Each row of a before or after table is a point. One or more steps were done to the points. Then noise was added and the rows were shuffled. The steps act on how far a point lies along the listed directions, d1 being the first. What was done? A step turns or swaps two directions, mirrors them in a line or flattens them onto one, adds a multiple of one to another, or multiplies one. Angles are multiples of 10 degrees, from the lower direction toward the higher: turns from -170 to 170, lines from 10 to 170 but not 90. Use the fewest steps. Two steps may share a direction if one is a turn and the other turns, adds or multiplies; they go together, in the order done. Otherwise the lowest direction goes first.

Directions:
(1): [-0.41  0.44 -0.38]
(2): [ 0.57  0.24 -0.34]
(3): [0.08 0.50 0.49]
Before (14 x 3)
[[ 0.00  0.12 -0.02]
 [ 0.10  0.03 -0.61]
 [-0.39  0.12  0.39]
 [ 0.22 -0.86  0.03]
 [ 0.52 -0.51 -0.20]
 [-0.57 -0.28  0.31]
 [ 0.25 -0.09 -0.24]
 [ 0.27 -0.55  0.43]
 [ 0.23 -0.42 -0.46]
 [ 0.41 -0.13  0.26]
 [ 0.29  0.21 -0.06]
 [ 0.17  0.18 -0.29]
 [ 0.25  0.63 -0.43]
 [-0.65 -0.35 -0.34]]
After (14 x 3)
[[ 0.16 -0.44  0.88]
 [-0.15 -0.53 -0.51]
 [-0.36 -0.16  0.57]
 [ 0.49 -0.32  0.46]
 [ 0.01  0.16 -0.09]
 [-0.19  0.38  0.11]
 [-0.05  0.10  0.32]
 [ 0.12 -0.98  0.75]
 [ 0.12 -0.15 -0.57]
 [-0.27  0.95 -0.05]
 [ 0.61 -0.84  0.51]
 [-0.56  0.45  0.23]
 [ 0.13  0.26  0.19]
 [-0.83 -0.21 -0.34]]
Steps: multiply d1 by 1.6; swap d2 and d3

Directions:
(1): [-0.26  0.57 -0.53 -0.01]
(2): [0.38 0.44 0.27 0.51]
(3): [ 0.30 -0.37 -0.55  0.38]
(4): [-0.61 -0.15  0.12  0.52]
Before (9 x 4)
[[ 0.02 -0.25  0.06  0.45]
 [ 0.20  0.50  0.21 -0.35]
 [-0.64 -0.91  0.11  0.56]
 [-0.22  0.14 -0.06 -0.27]
 [-0.05 -0.83  0.75 -0.27]
 [ 0.22 -0.34 -0.11  0.23]
 [-0.14 -0.57 -0.09  0.39]
 [-0.39 -0.09  0.08 -0.27]
 [ 0.07 -0.71 -0.85  0.28]]
After (9 x 4)
[[-0.47  0.15  0.08  0.15]
 [ 0.37 -0.02  0.08  0.08]
 [-0.43 -0.01 -0.27  0.17]
 [ 0.33 -0.06  0.08 -0.58]
 [-0.34  0.34 -0.67  0.93]
 [ 0.39  0.18 -0.11  0.20]
 [-0.07  1.03 -0.47  0.04]
 [-0.63  0.05  0.50  0.84]
 [-0.43  0.15 -0.20  0.53]]
Steps: turn d3 and d4 by 70 degrees; turn d1 and d3 by 160 degrees; multiply d2 by -1

Directions:
(1): [ 0.39  0.36 -0.03  0.15 -0.35 -0.62 -0.68  0.25]
(2): [ 0.55  0.42 -0.52 -0.43 -0.12 -0.14  0.58 -0.20]
(3): [-0.17  0.01 -0.29  0.54 -0.86  0.31  0.26  0.19]
(4): [-0.22  0.91  0.12  0.38  0.24  0.27 -0.09 -0.41]
(5): [ 0.77 -0.32  0.19  0.68  0.22  0.06  0.14 -0.28]
(6): [ 0.46  0.09  0.16 -0.39 -0.16  0.85 -0.40  0.20]
Before (10 x 8)
[[-0.36  0.78  0.07 -0.36 -0.12  0.50  0.54 -0.31]
 [ 0.26  0.03  0.46  0.18  0.77  0.59  0.19 -0.45]
 [-0.13  0.20 -0.06  0.31 -0.20 -0.37  0.52 -0.40]
 [-0.71  0.85 -0.06 -0.36  0.29 -0.57  0.23 -0.36]
 [-0.66 -0.11  0.05 -0.58  0.11  0.13 -0.01  0.24]
 [-0.65  0.36  0.29  0.80 -0.35  0.68 -0.29 -0.02]
 [-0.21 -0.12  0.32 -0.21  0.66  0.68  0.22 -0.28]
 [ 0.74 -0.25 -0.14 -0.12 -0.13  0.57  0.59 -0.22]
 [-0.74 -0.28 -0.31  0.43 -0.54 -0.15  0.20  0.24]
 [-0.20  0.18  0.06  0.19  0.33 -0.29 -0.61 -0.12]]
After (10 x 8)
[[-0.39 -0.24 -0.37 -0.11 -0.02 -0.67  0.29  0.07]
 [ 0.31  0.14 -0.27 -0.38  0.13  0.52  0.66 -0.21]
 [-0.43  0.89  0.05 -0.26  0.05  0.13  0.50 -0.38]
 [-1.23  0.55  0.02  0.17  0.19 -0.61  0.47 -0.38]
 [-0.52 -0.48  0.25 -0.18  0.27  0.71  0.42 -0.18]
 [-0.13  0.25  0.15  0.36  0.09 -0.41  0.21 -0.44]
 [-0.49  0.08 -0.32 -0.46 -0.06 -0.41  0.34  0.15]
 [ 1.14  0.55  0.01  0.01 -0.23  0.42 -0.07 -0.22]
 [ 0.68  0.05  0.04 -0.06  0.19  0.98  0.47 -0.27]
 [-0.54 -0.48 -0.01  0.14  0.21  0.10 -0.11 -0.01]]
Steps: turn d2 and d4 by 50 degrees; turn d1 and d2 by -70 degrees; multiply d3 by 0; add 0.7 times d5 to d6
